Each row is a point. Any point is a mix of the corners, with weights that add up to 1. It lies inside the corners' shape when no weight is negative. Is each point inside? If not, which corners have a negative weight?

Corners:
(1): [ 28 -30 -69]
(2): [74  8 51]
(3): [-49  43 -57]
(4): [-17   0  29]
Points:
[ -7   9 -51] => inside
[ -1  25 -18] => inside
[-4 -4 -2] => inside
[13 21 -2] => inside
[ -4   4 -50] => inside
[ 31 -18 -12] => outside (3)
[-10   1  19] => inside

Corners:
(1): [-45  39  -5 -22 -14  61  36 -26]
(2): [ -5 -16  10  21 -46  27 -34  16]
(3): [-26   4  35 -14   4  72   1  -9]
(4): [-18  52  39 -16  30 -18 -68 -33]
(5): [-30 -26 -12 -29   0 -52 -83  60]
(6): [  4 -10 -46  33  25 -36 -18   8]
(7): [-10 -44  42   1 -26  -7 -52 -32]
(8): [ 36  -4 -39  36  26  78 -13 -45]
(9): [ 15   6  15 -31 -54  58  62 -62]
Points:
[ -2 -14  13   3 -19  19 -25  -8] => outside (1)
[-12   9   0  11  12  27 -17 -18] => outside (5, 9)
[-23  26  -2  -8  22  55 -21 -28] => outside (2, 6, 9)
[ -5  38 -47  -4  29  10   6 -24] => outside (2, 3, 7)
[-14 -13   5  -8   0  24  -6 -14] => outside (2, 4)

Corners:
(1): [ 45  58   2   3  17  42  31 -18  -2  60 -24 -31 -52 -12]
(2): [-29  43  -1  32  31 -21 -19  62  28  49  45 -22 -28 -34]
(3): [  6 -62  -6  -7 -41  14  -2 -52  -6 -16   8   5 -64 -11]
(4): [ 68 -63  25 -15   6  35  27 -40  -3 -18  12 -21 -13  13]
(5): [-64   9 -17  -3 -19  -7 -13  50 -29  12  67 -18  21 -18]
(6): [ -3  30  13  43 -17  59 -20   7  -6  54  -6   2 -30 -34]
(7): [-81  52 -42  12  14  -1  14  55 -11  -9  14  -9  29  57]
(8): [ 59  -3 -16  49  23  -5 -10   0  -7  71 -20 -43 -50 -40]
(9): [ -54    9   28  -20   -3 -107   74   52  -53  -28   22   47   70   37]
(10): [ 34   9   7   8  39  26 -31  20  26  53 -38 -25 -21 -75]
(11): [-67  13  19 -58 -65 -30  10  27 -97 -68  16  22 -27  77]
(12): [ 23 -45  27  -9 -70  10  -8 -43 -11  41 -38  -3  -2  12]
(13): [ 35  57  -8  24  16  26 -29 -56 -11  34 -28 -18  -3 -36]
(14): [ -46   19   11  -31  -39  -57   88   35  -25 -107   13   -6  -14   74]
(15): [ 10  10  31  19  28  68 -12 -65  -9  45 -44 -35   8 -28]
Points:
[ -2  23   9  18  -5   5  -1   9  -9  38  -2  -8 -22 -22] => outside (4, 7)
[-22  24  -7   3 -12  10  -9  -2 -31  23 -12  -3   1   3] => outside (2, 4, 14)
[ -2  12   4  13   4   8  -9   9  -3  34  13 -14 -17 -18] => outside (14)
[-24  38  -7  10   7   7 -13  24 -11  18  13 -18 -25 -16] => outside (4, 9, 12)
[ 20   2  10   9 -10  23 -11 -22  -8  31  -9 -18 -27 -21] => outside (7, 9)
[-26  18 -10  16   8   3 -14  37 -16  44  25 -17 -17 -30] => outside (4, 12, 13, 14)
[  5   0   4   2  -8  -2   5   1 -18  16   6  -1 -15  -4] => outside (14, 15)
[ 18  -6  16   4  -1  13   5 -15 -10  19 -10 -16 -15 -14] => outside (7)
[ 10   2   6  13   2   8   4  -2   2  28  -1 -14 -10 -18] => outside (11)
